Each row is a point. Each copy is the shape, with its points in the same order, stretched, turned, moved and blurred by noise. Some copies are also mirrored. Which?

Shape:
[-0.014 -0.002 -0.023]
[-0.064 -0.002 0.033]
[-0.049 0.021 -0.021]
[0.016 0.025 0.016]
[0.036 -0.016 0.054]
[-0.054 -0.006 -0.009]
[0.052 0.015 -0.006]
Copy 1 (7 x 3):
[-0.022 -0.010 -0.030]
[0.040 -0.015 0.013]
[-0.029 -0.034 -0.011]
[-0.010 0.029 0.006]
[0.048 0.065 0.005]
[0.002 -0.032 -0.018]
[-0.029 0.045 -0.017]
Copy 1 is: only turned
Copy 2 (7 x 3):
[-0.010 -0.010 0.009]
[-0.001 -0.009 0.077]
[-0.050 -0.006 0.049]
[0.019 0.035 0.005]
[0.093 0.025 -0.015]
[-0.023 -0.025 0.051]
[0.037 0.034 -0.040]
Copy 2 is: only turned
Copy 3, 7 rows:
[0.030 0.018 -0.026]
[0.046 -0.019 -0.057]
[0.065 0.028 -0.058]
[-0.029 0.002 -0.025]
[-0.072 -0.040 0.009]
[0.071 0.018 -0.046]
[-0.045 0.012 0.001]
Copy 3 is: only turned
Copy 4:
[0.009 0.010 -0.041]
[-0.072 -0.027 -0.058]
[-0.028 0.028 -0.070]
[-0.012 -0.011 0.014]
[-0.011 -0.066 0.027]
[-0.039 -0.002 -0.064]
[0.023 -0.004 0.028]
Copy 4 is: only turned

Shape:
[-0.017 0.001 0.036 -0.045]
[0.068 0.020 -0.034 -0.001]
[0.020 0.037 -0.020 0.037]
[0.011 0.030 -0.018 0.036]
[-0.026 -0.022 0.009 -0.036]
[-0.027 0.027 0.050 -0.031]
[0.048 -0.039 0.008 0.028]
Copy 1, 7 rows:
[0.039 -0.016 -0.055 0.002]
[-0.045 0.059 -0.016 0.003]
[-0.021 0.040 0.031 -0.013]
[-0.019 0.030 0.031 -0.012]
[0.024 -0.028 -0.038 0.023]
[0.053 -0.006 -0.041 -0.015]
[-0.077 -0.021 -0.003 -0.026]
Copy 1 is: mirrored
Copy 2, 7 rows:
[-0.044 -0.002 0.053 0.009]
[-0.003 -0.041 -0.087 -0.043]
[0.050 -0.059 -0.059 0.000]
[0.049 -0.048 -0.050 0.008]
[-0.034 0.036 0.022 0.023]
[-0.027 -0.036 0.067 0.016]
[0.045 0.019 -0.020 -0.032]
Copy 2 is: mirrored
